Each row is a point. Two turns around zero, p and q, are shown by what they do to some points. Where does a point land after both, in the order given? Backwards means that the second turn is done in reverse. Each puzzle has new turns, and all numbers are rounded.
In the rows, zero is written as 128.

Turn p:
[ 90 101] -> [119  82]
[118 139] -> [113 129]
[176 144] -> [152 172]
Turn q:
[151 154] -> [131 163]
[147 115] -> [151 129]
[ 63 123] -> [79 85]
[152 121] -> [151 137]
Where do these land?
p, then q: [ 73 137] -> [110  75]
q, then p backwards: [159 135] -> [160 132]
p, then q: [152 112] -> [148 149]

Turn p:
[139 128 108] -> [134 138 108]
[143 139 198] -> [154 121 195]
[152 137  98] -> [142 153 101]
[120  90 142] -> [133  87 128]
[ 87 147  93] -> [ 77 143 107]
Turn q:
[149 140 126] -> [144 146 128]
[121 161 130] -> [112 155 141]
[137  84  96] -> [144 100  83]
[ 87 147 174] -> [ 92 119 181]
[154 140 165] -> [156 137 165]
[120  96  77] -> [121 111  70]
Where do these land?
q, then p: [167 161 139] -> [149 167 156]
q, then p: [122 160 113] -> [103 151 138]
p, then q: [ 93  94 141] -> [122  79 119]
q, then p: [156  69 129] -> [176 108  89]
p, then q: [103 156 119] -> [ 92 134 141]

Turn p:
[132 158 125  83 110 171] -> [147 149 121  85 111 174]
[105 112  76 165 121 103] -> [115 116  75 171 129 106]
[101  88 120 167 132 140] -> [ 92 104 119 169 143 140]
[109 146 121 137 142  77] -> [119 148 112 130 140  76]
[139 156 164 155 134 113] -> [133 161 165 145 130 107]
[150  87 138 130  96 142] -> [125  88 146 139  95 146]
[105 120 151 132 138  97] -> [ 97 130 140 125 137  96]
[182 157 130  56 150 182] -> [196 129 147  60 139 178]
Turn q:
[148 113 111 101 136 122] -> [157 104 125 111 129 120]
[114  80 126 143 139 115] -> [112  90 131 152 122 102]
[ 46 159 113 140 159  91] -> [ 61 152 101 111 171  78]
[ 63 105 107 116 123 118] -> [ 72  99 115 101 126 104]
[134 115 154 136 116 132] -> [126 130 149 144 108 132]
[164 157 130 128 126 178] -> [155 143 137 129 142 186]
[161 129  98 170  74 136] -> [141 131  79 159  87 167]
[187 167 149  83 104 134] -> [191 166 147  94 107 154]
[135 127 163 136 175 126] -> [137 136 166 152 160 109]
Where do these land?
p, then q: [137 105 164 100  98 192] -> [107 112 183 111 106 184]
q, then p: [125 151 174 144 178 116] -> [130 169 164 137 163  92]
q, then p: [ 89 112 156 112  99 100] -> [ 88 144 121 106  90 104]
p, then q: [181 142  81 129 122 123] -> [185 116 101 152 109 143]
q, then p: [109  74 121 116 132 114] -> [ 93  88 128 129 113 103]
q, then p: [106 148 109 113 134 139] -> [126 127 112 100 150 136]
p, then q: [149 164  91 182 134 112] -> [156 157  81 176 141 130]

Turn p:
[116 125 149 107 112 152 154 143] -> [129 135 149 100 138 153 151 143]
[140  93 129 133 149 148  96 143] -> [115  76 137 125 133 126 106 131]
[ 96 162 120  93 161 143 118 123] -> [136 154 129 135 174 157  94 127]
[121 119 152 163  96  92 146 147] -> [108 143 145 140  91 102 163 152]
[116 140 104 164 116 167  91  97] -> [126 108 100 163 101 177 111 110]
[160 146 154 119 125 110 104 132] -> [163 129 146 125 108 106 105 136]
[101  98 140 168 163 140 167 113] -> [ 99 109 146 163 157 132 176 105]
[152 101  89 104 113 104 120 104] -> [116 128  94  93 113 102 112  94]
[149 169 116 101 117  95 155 150] -> [160 171 107 107 136  99 134 155]
Turn q:
[127 124  82 160  96  94 129 154] -> [120 118  70 125  89 110 136 151]
[129 114 167 152  93 111 132 138] -> [105  91 150 109 103 113 141 142]
[139  97 161 139 165 151 151  86] -> [131 100 171 174 166 137 138 121]
[ 88 169 107 137 127 115 132 149] -> [ 99 176 105 122 106 129 142 131]
[121 103 151  93 106 134 124  86] -> [138  94 151 115 131 158 130  84]
[134 152 120 118 119 157 106 144] -> [150 156 134 110 117 140 110 143]
[129 119 141  77 165 158 162 120] -> [153 144 151 126 189 140 152 105]
[159 132 105 111 119 155 139  89] -> [184 126 132 150 122 138 129 106]
[128 155 126 132 131  84 119 149] -> [101 146 110 115 115  91 116 123]
[127 115 120 160 159 121  86 164] -> [ 99 130 108 133 142 124  86 174]
Where do these land?
p, then q: [166 109 101 145 144 134 158  92] -> [147 100 101 172 137 124 147  96]
q, then p: [109 123 125 145 129 148 140 148] -> [128 127 126 125 146 138 146 158]
q, then p: [150 121 160 129 130 155 113 106] -> [139  99 170 130 112 125 123 126]
p, then q: [117 169  96 121 141 124 120 160] -> [129 163  99 129 133 117 101 162]
p, then q: [129 114 117  62 122 112 126 167] -> [120 161 115  79 163 125 100 100]
q, then p: [117 131  99 125 101 133 128 117] -> [136 123 100 110 114 145 140 122]
q, then p: [117 114 225 128 144 120 137  59] -> [103 122 226 160 118 144 153  77]
q, then p: [116 125 105 147 135 113 101 147] -> [105 131 102 133 128 140 105 150]
p, then q backwards: [131 147 126 148 106 112 129 157] -> [134 140 111 163 120 136 135 150]

Turn p:
[108  83 135 135 176  87 160 113 117] -> [113  88 129 142 198 108 148 119 127]
[103 129 163 109 138 128 154 105 147] -> [122 122 161 102 148 122 149 114 160]
[ 78  82 127 114 107 145 154 138 126] -> [ 83 112 165 137 131 158 166 123 113]
[173 158  62 103  83  90 106 117 135] -> [119 117  57 146  55 103 116 123 146]
[114  77 163  99 160 169 128 134 133] -> [135  89 170 100 157 174 140 148 123]
[161 183  81 143 101 153 133 116 117] -> [159 172  82 141  81 135 130  99 127]
[ 88  99 140 100 149 140 124 121  92] -> [ 93 113 131  97 165 163 138 127 114]
[ 84 119 138 118 169 148 119 164 149] -> [119 139 152 124 162 156 147 182 140]
[163 165 167 158 122  88 122 152 111] -> [149 154 128 115 128  61  96 135 102]
[192 161 140 175 111 145 129 150 144] -> [197 157 138 146  93 101 104 129 109]
[145 151  91 155  91 115  79  97 138] -> [120 145  95 160  88 127  73 109 149]
Turn q:
[125 160 104 133  68  97 127 178 111] -> [116 151 120 101  66 133 103 182 135]
[131 173 104 136  83  86 143 101 125] -> [131 186 127 118  74  98 132 127 135]
[151 131 102 115 178 144 135 160 115] -> [117 132  98 113 184 139 133 156 138]
[123 107 176 118 129 100 139  96 182] -> [124 108 184 143 117 119 165  88 154]
[121 133 172 163 116 119 146 117 131] -> [108 136 153 168 104 139 141 117 113]
[107  90 134 157 159 152 113 115 164] -> [134  86 119 170 148 137 121  91 149]
[166 102 128 114 165 140  91 121 110] -> [144 105 132 132 186  97 121 144 115]
[104 135 162 124 176 177  90 139 152] -> [116 104 150 139 183 164  84  95 134]
[ 91 133 120 121  76  72 161 104  99] -> [109 143 118 100  50 100 155 114 104]
[161 115  79  98 128 193 135 148  92] -> [183 128  81  96 168 154 125 165 103]
Where do these land?
q, then p: [167  91  85 119  94 127 143 106 172] -> [178  91 130 154  85  85 146 125 133]
q, then p: [129 158 112  87 136 127 116  90 125] -> [131 118  95  87 131 106 122 123 161]
q, then p: [130 156 141  97 199 141 142 179  96] -> [117 149 115  98 184 177 169 172 141]
p, then q: [ 93 137 155 168 135 183 124 121 120] -> [124 165 161 140 172 153 104 109 101]
p, then q: [ 87  66 127 132  53  88  73 141 117] -> [ 94  63 119 137  70 134  65  92  85]
p, then q: [148 100 122 143 176 145 148 116 135] -> [140 121 117 162 174 125 156 143 131]
q, then p: [209 133 147 169 117 122 101  93 171] -> [184 151 159 151 144  53  90 140 124]
p, then q: [121 181 128 137 146 139 154 177 102] -> [ 98 190 117  95 137 138 140 158 123]
q, then p backwards: [ 90 151 114 121 162 121  98 162 117] -> [104 126 137 112 130 100  78 101 103]
p, then q backwards: [136 116 123 106 109 131 139 110 100] -> [ 88 113 130 115 128 129 141 120 117]
q, then p: [100 129 157 108 118 128 165 153 143] -> [123 129 165 106 115 162 156 109 129]
q, then p backwards: [126 118 125 150  91  86 135  90 137] -> [152 148 118 133  81 112 158 136 154]

Turn p:
[113 147 111 138 166 157 105 167 154  74 133] -> [108 158 112 142 169 146  92 152 174 100 107]
[177 139 167  99 102  98 131 115 146 112 156] -> [158 138 144  82 120  91 148 110 139  90 157]
[160 194 146 157 149  97  88 159 167 144 150] -> [135 203 157 135 128  91 149 181 163 120 144]
[124 132  82 156 142 145 150 127 130 108  82] -> [136 112  88 158 167 141 139 140 134 148  93]
[138 132 153  70 128  90 119 106 133 158 134] -> [117 137 152  74 122  93 134 120  92 134 153]
[ 86 110  95 107  64 160 156 106  94 153 114] -> [128  78  90 112  74 164 127 116  86 147  92]
[ 96 138 117 160 154 134 160 141  98 107 131] -> [ 92 104 129 170 141 149 146 135 140 113 104]
[115 127 125 191 151 112  96 167 163  89 128] -> [128 147 137 181 147 103  95 150 194 127 114]
[136 137 179  99 118 107  89  78 127 105 124] -> [143 151 176  78 132 105 127  79 129 125 111]
[128  80 111  90 106 109 156  99 122 185 154] -> [112  98 102 110  85 111 133 100  77 151 176]
[109 120 158 152 138 160 156 164 133 118  81] -> [139  83 148 138 157 168 120 161 158 144 120]
[159 114 136 102 117 137 118  70 128 178 175] -> [131 161 122  99  87 132 149  78  97 143 178]
[123  93  85 142 129 158 140 163  67 131 102] -> [137  91 108 185 136 169 106 140  81 120 113]
Turn q:
[149 101 168 101 161  82 155  98  96 162 138] -> [114  98 194 112 129 116 133 166  78 131 155]
[153  95  91 141 127 155  82 155 148 116 172] -> [125 102  93 133 148 122  63  98 162 149 139]
[155 168  92 130 101 139 155 130 137 148 117] -> [150 135 110  83 132 134 168 110 147 153 125]
[170 139 165 103  97 127 145 109 133 140 157] -> [136 106 155  68 101 141 118 114 112 114 128]
[163 178 111 187  97 149 118 152 113 166 121] -> [201 134 116 117 103 143 141 111 159 186 121]
[109 128 102 130 107 162 146 108  66 153 114] -> [145 118  80 134 119 153 164 143  81 155 142]
[143 109 167 140 185 109 161 109 135  91 183] -> [120  97 185 146 132 113 115 110 130  75 188]
[ 77 127 119  87 135 137 120 144 143 169 103] -> [ 67 163 119 136 125 146 141 141 119 161 106]
[ 81 135  95 177 119  90 100 109 159 105 123] -> [131 139 109 177 124  60 142 101 145 123  93]
[ 84 107 174 116 146 134 146 110 154  87  89] -> [ 90 133 143 165 125 145 148 150 130  60 103]
[103 171 121 142 113 103  85 144  81  89 130] -> [178 188 105 152 125 101 105 122  99 120 124]
[124 104 155 105 102 148 160 185 145  88  89] -> [110 150 103 109 117 161 121 182 174  78 124]
[153 101 104 106 174 129  92 111 155 149 128] -> [ 96 100 150 133 184 128 105 114 129 158 115]
Where do these land?
q, then p: [110 164 115 146 110 146  98 155 161  96 141] -> [146 170  97 111 136 108 150 118 148 155  94]
q, then p: [ 89 102 142 118 171 108 128 127  77 163 112] -> [111 114 172 181  92 153 137 164 124 112 133]
p, then q backwards: [157 138 136 185 165 116 162  99 120 154  96] -> [119 148  91 168 182 129 150 106 117 160  95]
p, then q backwards: [150 123  97  92 101 152 103 146 139  74  93] -> [170 127 116 113  88 136  82 131 112  75 111]
p, then q backwards: [140 123  70  92  95  70  93 133 125 100 104] -> [121 117 104 121  76  71  76 101 108  91 132]
q, then p: [ 95  66 139 144 160 134 122  82  96 187 142] -> [123  80 162 198  74 150 109 116 113 149 144]
p, then q: [121 126 183 161 120 129 162 114 117 114 152] -> [104  85 138 123  95 135 138 122 146  81 120]
q, then p: [143 159 129 130  86 163 138 157 121 129 156] -> [149 157  83  89 106 138 130 117 112 118 129]
q, then p: [135 117 140 171 162 129 205 134 133 132 162] -> [116 103 117 121  85 118 131 100 183  99 182]
q, then p: [158 139 159 125 108 133  97 189 160 109 171] -> [153 193 130  74 115 112  91 119 146 136 112]
p, then q: [120 136 101  77 164 120 110  62 114 144 103] -> [120 152 141 140 147 140 174 137  51 157 140]
p, then q backwards: [117 142 125  96  93 136 118 138 173 133 103] -> [163 120 121 113  78 115 123 158 121 142 119]

Turn p:
[144 150  71 136 108 164 101  72 131  82  76 154] -> [132  79 102 118 105 136 111  58 159  74 173 141]
[103 114 112 106 118  90 148 133 120 156 196 103] -> [170 163 132 103 102 130 147 180 110 171 135 120]
[146 147 115 170 109 164  92 116 117 137 114 103] -> [120 103 103 141 138 178  94 104 142 134 145 107]
[127 130 172  93 144  90 135 132  69 149 121 107] -> [122 164 138 135 145  79  95 130  98 183 129 141]
[175 132 128 120 131 187 129  70 158 129 106 138] -> [129 107 169 112 144 170 122  66 158 105 135 156]
[125 129 127 120 104 151  77  94 180  84  99 119] -> [116 108 149 113 122 128 114 100 188  80 154  87]
[ 76 133 148 110 132 124 152 158  95 155 159 158] -> [102 171 112 130 124 115 146 182 111 148 134 169]
[127 142 160 152 109 156 127 118 139 109 123 134] -> [ 94 127 144 158 124 150 134 113 143 116 140 120]
[182 175  97 133 129 149  70 118 175  99 123 161] -> [173 114 117 154 156 152 114  95 177  51 140 123]
[103  95 130 147 145  81 137 138 132 179 129 143] -> [134 110 112 124 131 103 154 167 141 177  90 142]
[ 90 118 163 132 183  85 159 147 102 141 149 112] -> [113 167 117 127 150  88 169 146  94 181 105 121]
[105  89 146  92 133 110 151 195 103 171 127 114] -> [107 145 133 103 133 101 104 194  86 156  85 141]
[145  83 101 144 142 137 119 145 126  88 163 138] -> [148  91 132 120 148 135 160 150  91  99 150 108]
[ 89 136 127 115 161 100 190 180 119 154 136  88] -> [117 182 104 104 111 113 144 151  78 159  68 121]
[181 147 123 150  75 131 132 103 152  88  98 147] -> [142  89 155 175  89 141 111  84 144  88 134 125]
Turn q:
[134 159 137 177 146 105 121 135 120 167 119 162] -> [154 133 133 160 141 129  78 112 134 173 145 142]
[121  85  91 185  78 122 127 159  76 123 163  93] -> [102  75  88  98  81 157 109 138  71 140 175 139]
[171 132 135 101 150 144 137 157 166 128 114  99] -> [151 157 110 157 130 151 159 151 152  99 129  99]
[112 104 106 109 163 155  95 175 100 116 122 164] -> [140 152 129  92 142 172 107 166 117 119  98 174]
[105 107 104  83 157 109  97 124 106 135  96 116] -> [145 120 108 117 158 112 133 160 101 121  69 140]
[ 99 175 157 133 137 157 136 100 139 102  86  93] -> [100 129 141 174 138 137 137  71 129  99  85 114]
[100 131  84 105 164  86  77 115 106  96 173 150] -> [103 154 134  73 190 107 108 159  76 149 119 130]
[ 82 117 165 103 142 167 117 104 145 155 117  76] -> [144  76 148 127 145 148 148 105 140  96  74  90]
[156  90 163 143 118 111 149  80 155  79 114 149] -> [113 120 143 141 144  80 162 110 151  88 176 166]
[142 113  72 150  93 125 111 165 144 121 132 148] -> [103 139  84 106 105 132  87 163 141 126 155 137]
[175  93 138 115 115 167 175  76 120 169 144 118] -> [181 111 115  96  94 113 188  84 156 130 149 120]
[129 175 137 134 126  92 178 150 161 129 135 171] -> [100 163 155 168 122 117 127 141 169 182 147 127]
[138 182 175 127  75 124 145 124 127 145 150 125] -> [127 135 176 154  75 109 120 104 128 143 143  85]
Where do these land?
q, then p: [163  75 150 153 166 156 114 102 195  95 131 128] -> [154 149 156 111 154 130 210 107 110  75 137 104]
p, then q: [113 165 139 126 145 127 172 181  88 141 112 107] -> [119 140 108 138 113 122  80 104  91 160  77 149]
q, then p backwards: [153 112 124 130 114  94 125  83  73 153 108 105] -> [146 115  89 132 150  73 153 125  85 105 115 138]
p, then q: [103 175 113 138 138 154 170 134 105 159 134 123] -> [117 158 114 103  99 127 100  92 143 155  89 136]
q, then p: [121 141 119 116  94 148 173 149 110  94 129 100] -> [ 87 134 120 125  64 146 126 135 122 135 144 139]
p, then q backwards: [112  98 163 121  97 103  50 115  91 151 132 121] -> [124 126 122 161 118  60 119 143 179 162 159 163]
q, then p backwards: [110 170 101 112 149 195 128 136 151 125 126 139] -> [118 174 135 125 143 162 133 129 178 157 115  88]
p, then q: [ 95 150  84 140 116 166 199 180 123 147  87 136] -> [ 82 139 106  99  75 112  98 121 127 118  63 184]
q, then p: [154 106 109  90 127  68  96 128  92 124 112 110] -> [157 118  89 155 127  89 102 143  67 133 116 135]
p, then q: [139 120 123 155 134 106 112 119 212  98 140 107] -> [115 110 102 176 125 133 188 117 144  83 145 104]
q, then p backwards: [ 90 112 148 138 148 124 112 100 157  87 141 166] -> [137 101 170  95 154 169 105 115 136 129 107 152]
p, then q: [145  81 119 107 150 129 107 112 189 138 189 140] -> [158 162 151 161 125 160 196 155 158 106 148 122]
q, then p: [129 164 119 157 117 144 126 156  86 132 142 166] -> [124 141 120 146 138 154  90 141 168 135 165 157]
p, then q: [165 124 180 109  99  78 108  98 119 146 107 144] -> [165  98 152 160 159 101  83 137 144 127 176 120]
